Rows are points. Two turns around zero, p and q, are shown by what they do to some points. Where does a point land after both, in the order given? Backwards means that the second turn is done in reverse. Each puzzle has new turns, and all numbers are rounded.
In the rows, 128 means zero.

Turn p:
[120 127 137] => [116 129 128]
[144 106 160] => [110 103 156]
[128 123  90] => [156 123 102]
[100 149  97] => [138 155  91]
[149 134 156] => [121 129 163]
Turn q:
[144  95 117] => [131  91 119]
[132 150 157] => [148 151 148]
[149 144 115] => [144 136 105]
[ 87 123 123] => [ 89 133 141]
Where do these land?
q, then p: [150 139 121] => [153 127 131]
p, then q: [110 105 160] => [ 91 122 150]
q, then p: [ 99 140 138] => [106 153 129]
q, then p backwards: [152 128  93] => [105 111  97]

Turn p:
[103  86 138 162 137 142] => [101  93 167 139 132 148]
[104 157 103  99 162 143] => [112 149  88 107 151 160]
[129  98 123 152 120 159] => [129  90 145 131 111 150]
[128 115 158 141 115 145] => [132 123 164 121 111 133]
[146 129 128 101 117 103] => [133 136 112 119 124  91]
[155 143 132 131 133 106] => [154 137 124 135 143 107]
[131 169 113 110 113  99] => [136 167  94 142 125 110]
Turn q:
[ 75 138 109 128 126 138] => [ 90  97 103 126 145 127]
[130 117 132 119 119 149] => [135 122 119 125 118 150]
[144 139 141 124 150 130] => [138 143 145 121 145 135]
[145 100  95 125 123 146] => [156 128  94 149 121 135]
[145 179 128 123 122 151] => [107 172 118 105 138 147]
[146 106 142 160 126 121] => [137 133 152 160 110 128]
[110 115 149 116 130  60] => [133  98 165 109 118  73]
Where do these land?
p, then q: [171  96 126 103 101 128] => [162 119 122 118  88  92]
q, then p: [120 129  97 145 128 143] => [123 117 116 155 138 149]
p, then q: [141 107 158 108 134 136] => [148 113 141  94 121 123]
p, then q: [131 162 133 163 156 113] => [126 160 152 148 162 143]
q, then p: [107 119 147 128 125 112] => [109 122 148 121 121 111]
p, then q backwards: [122 163 116 140 123 131] => [154 125 116 140 127 152]
q, then p backwards: [106 135 175  96 142 149] => [121 105 149 127 161 176]
q, then p: [114 132 100 136 150  89] => [115 128 129 152 168 101]
q, then p: [139 109 101 135  93 152] => [140 112 106 159  97 144]

Turn p:
[119  79 128 155 141 141 149 125 131] => [116 108 107 149 130  85 122 104 120]
[159 153 132 165 155 128 114 121 149] => [126 136 148 162 167 131 119 139 160]
[114 126 148 141 121 131 151 125 154] => [108 119 150 146 110 114 140 118 131]
[129 147 140 152 158 139 108 155 103] => [108 156 109 154 153 154 111 130 123]
[112 106 141 113  90 141 101 109  99] => [166 131  95 130  85 139 134 119 120]
[142 123 136 118 154 100 128 135 153] => [122 118 155 130 140 115 106 156 119]
[ 99 126 127 141  85 101 121 112 151] => [135 146 137 126  84 100 152 143 149]
[105 101 114  93 150 139 128 112 108] => [139 117 111  99 115 123  91 101 111]
[165 160  96 103 122 140 113 145 143] => [130 109 132  98 155 166 137 155 155]
[137 159 119  99 104 119 167 142  89] => [130 141 138  88 141 154 169 116  92]
Turn q:
[145  99 137 143  90 124  94 112 147] => [107 121 149 128 140 180 110 105 128]
[107 164 145 114 106 119 131  99 125] => [126 163 149 127  89 120 125 112 117]
[136 120 109 107 158 172 132 133 131] => [115 142  91 123 157 111 119 157 127]
[162 108 101 123  87 125 143 128 157] => [121 112 101 108 110 177 105 128 147]
[130 165 130 107 138 132 116 135 116] => [135 146 137 147 115 108 115 154 121]
[ 98 147 142 153 136 101 128 145  90] => [147 105 155 150 113  96 154 116 108]
[139 133 138 150 158 110 153 151 108] => [154 108 124 146 129 114 168 139 141]
[141  94 110 104 157 109 145 134 136] => [166 123 101 108 155 128 120 129 149]
[115 118 113 139 122 123 107 135 158] => [110 108 144 112 137 128 107 121 142]
[119 110 106 101 130 165 114 102 109] => [114 152  96 129 151 120 100 117  98]
[106 111 174 165  95 119 110 158 141] => [110  95 184 111 130 154 156 123 108]
[137 165 131 129 159 137 163 104 119] => [130 162 105 146 109 101 156 134 149]
Where do these land?
p, then q: [146 129 116 114  98 145 117 129 118] => [124 127  90 116 131 141 124 143 133]
q, then p: [123 151 123 136 147 159 138 151 100] => [106 154 113 116 141 101 146 140 106]
q, then p: [122 116 124 108 131 116 109 117 104] => [154 143 124 140 151 137 117 129 132]
p, then q backwards: [123 162 147 122 131 145 108 136 129] => [162 130 140 130 103 127 117 115 141]
p, then q backwards: [139 154 114 131 154  89 157 163 135] => [105 119 160 123 142 172  98 140 151]
q, then p backwards: [124  99 163 122 100 144 127 124 122] => [134 155 138 104 126 127 149 148  97]
p, then q: [119 173 102 129 152  93 175 116 134] => [160 186 164 117 122 101 147 138 126]
p, then q backwards: [150  93 149 148 114 140 101 100 128] => [154 141 105 131 149  96 134 136  89]
p, then q: [111  86 135 150  88 138  92 121 132] => [117  80 112 125  96 157 108 114 151]
p, then q backwards: [124 118 107 121 163 110 157 123 178] => [ 84 138 112 142 142 127  94 150 163]
